Each row is a point. Each copy is the shape, with its points in the same order, turned, moved and blurred by noise. Is it also mirrored, or only turned?

Shape (8 x 2):
[[ 11  44]
 [  8  54]
 [ 28  -4]
 [ -3   7]
 [ 33 -40]
 [-70   8]
 [-31  58]
 [  5  62]]
Copy 1 (8 x 2):
[[-69 -16]
 [-71 -14]
 [-27  15]
 [-20 -26]
 [ 12  22]
 [-13 -88]
 [-68 -60]
 [-78 -22]]
Copy 1 is: only turned
Copy 2:
[[ 40 -41]
 [ 44 -53]
 [ 37   9]
 [ 14 -17]
 [ 24  40]
 [-46 -45]
 [ 12 -75]
 [ 45 -62]]
Copy 2 is: mirrored
Copy 3:
[[ 11  24]
 [ 27  25]
 [-34  38]
 [-13   4]
 [-67  37]
 [ -6 -58]
 [ 30 -20]
 [ 34  18]]
Copy 3 is: mirrored
Copy 4, 8 rows:
[[ 10  30]
 [ 13  41]
 [-13 -13]
 [ 17  -5]
 [-22 -52]
 [ 87 -12]
 [ 55  49]
 [ 20  50]]
Copy 4 is: mirrored

Shape, 7 rows:
[[-56  14   9]
 [  7   7   3]
 [  5  20  40]
 [ 36  20 -27]
 [-13 -50   2]
 [ 52 -18 -20]
 [-79 -17  10]]
Copy 1, 7 rows:
[[ 15 -61  -8]
 [ -1   3   4]
 [ 20  -1  35]
 [-39  29  -4]
 [ 41   1 -46]
 [-11  57 -21]
 [ 44 -66 -37]]
Copy 1 is: only turned
Copy 2, 7 rows:
[[ -6 -40 -60]
 [  3  -8  -7]
 [-36 -19  -4]
 [ 31 -15  27]
 [ 10  33 -46]
 [ 28  30  22]
 [ -2 -21 -95]]
Copy 2 is: mirrored
Copy 3:
[[-45  16  44]
 [ -7  -4   1]
 [-40   7 -19]
 [ 12 -38  -9]
 [ 21  48  20]
 [ 47 -17 -28]
 [-33  53  66]]
Copy 3 is: only turned

Shape:
[[  8  20 -76   3 -27 -47]
 [-89 -25 -54 -30  52  31]
 [-53  32  24  44 -16  -8]
 [-28  45  11   6  -6   8]
 [ 27  -4  46  47   4  48]
 [ 18 -27  -8  15  30  62]
 [-76  15  25   3 -23  29]
 [ -2  38 -25  18  34  23]
 [  4  -2  45   6  52 -31]
 [ 48  -6  34 -20 -71 -28]]
Copy 1 (10 x 6):
[[ 59 -45   2 -64  10  16]
 [  8 -67 -42  29  -3 -93]
 [ -1  -1 -44  -3 -59  19]
 [ -2   1  -2   8 -35   7]
 [-30  18 -35  44  18  57]
 [-12 -29 -15  53  56   8]
 [-40  -7 -30   8 -56 -20]
 [ 32 -22   6  37  -4  11]
 [ 31  66 -47  27   9  -6]
 [-25  45   7 -68  32  38]]
Copy 1 is: mirrored
Copy 2 (10 x 6):
[[ 19   5 -23  38  -3 -62]
 [-95  90 -32 -18  14 -21]
 [ 19  51  30 -40 -64 -12]
 [ 11  33 -11 -46 -32  -2]
 [  9 -12  42 -58   3  54]
 [-44   0  18 -32  41  32]
 [-31  52   0 -71 -56  -9]
 [ 15  45  -5 -23  33  -1]
 [  3  45  -1  18 -27  66]
 [ 26 -70 -26  -1 -60  18]]
Copy 2 is: mirrored
Copy 3, 10 rows:
[[  3  69 -15  24   6  49]
 [ 23  59 -56  29 -39 -95]
 [  7 -44 -20  90  -6  -4]
 [ 35 -28  -2  49  -8 -14]
 [-21 -69  56  11  -4 -29]
 [-13  -7  36 -21   4 -73]
 [ 24 -45 -48  51  -8 -43]
 [ 33  18  27  40 -11 -31]
 [-11 -14  30  27 -85 -15]
 [-12 -67 -23 -29  -5  72]]
Copy 3 is: mirrored

Shape:
[[ -4  -6   3 -54   7  28 -19   2]
 [ -2  -2 -17  38 -38   4  25  -1]
 [-15 -43  26 -18  43 -23 -10  22]
 [ 61 -16 -34  62 -30   0   0  11]
 [ 52  16 -17  34  -9   4 -14 -39]
 [ -1  21  32  -2  46   6  35  39]
 [ 32  14   9  51 -50 -22  -7 -19]
 [ -6  -7 -14  52   1  10 -15   0]
 [-20  22  25 -24   7 -36  45  32]
 [ 21  45 -38  64 -20 -26 -19  11]
 [  4  51   8 -53  15 -44  31   6]
 [-34 -47  16 -10  55  12  18 -20]
 [-31   8  -6 -54  35 -49  72  29]]
Copy 1, 13 rows:
[[-12  17   7   6  32  40  16   6]
 [ 10  20   8 -30   0 -61   5  -3]
 [-16  -6 -15  36 -39  17  15  33]
 [ 31  11   6 -29 -31 -47 -52 -45]
 [ 58  16 -11   2  17 -31 -29 -32]
 [ 19  53 -16  -5 -46  22  42  22]
 [ 63  10  30  -1   0 -64 -16  -4]
 [ 24 -13 -12 -17 -13 -35  15 -20]
 [  9  51  -2  -8 -25  -4  27  75]
 [ 73 -16  -6 -55 -16 -43 -22   0]
 [ 36  56 -17  -8  11  19  -1  82]
 [-31  16 -50  40  -9  -4  41   7]
 [-26  59 -46 -14 -19   1  12  95]]
Copy 1 is: mirrored
Copy 2 (13 x 8):
[[ 11 -28 -32  17 -19 -42 -21 -47]
 [ 13  10 -20 -12  11  31   6  18]
 [ 39 -54  37  -4  -1 -39  -9 -27]
 [-35  19 -17 -59  22  -6  24  34]
 [-49  -3 -31   1  18 -16 -16  43]
 [  5  -1  45  39  16 -18   6 -35]
 [-14  29 -10 -24  -3  -1 -24  63]
 [ 16  -8 -14 -14  44 -17   6  24]
 [ 31  -5  40  40 -34  11   9 -16]
 [ -1  33 -20   8  19 -14  36  77]
 [  3 -21  21  73 -53  -9  21  -3]
 [ 23 -67  14   8  26  -1 -33 -39]
 [ 34 -51  47  50 -41  28  37 -39]]
Copy 2 is: mirrored
Copy 3 (13 x 8):
[[ 23 -39  60 -29  13 -10  -2  -1]
 [ -9 -12  -3  19  -6  37  27  15]
 [ 17  -1   1  -6  14 -61   2 -13]
 [-46  19 -16  22  35  65   8  -9]
 [-33  13   7 -28  -8  60   2 -15]
 [-51 -34  25  -4  -3 -55  29 -19]
 [-23   2 -35 -26   5  58  36  22]
 [ -4 -20 -18   8  -4  32   7 -31]
 [-38 -32   8   0 -14 -53  25  52]
 [-59 -30 -36  -2  -5  59 -14   4]
 [-46 -35  36 -35 -29 -43 -11  63]
 [ 32   5  25   9 -26 -57   9 -45]
 [-26 -25  33  29 -38 -91 -11  52]]
Copy 3 is: mirrored
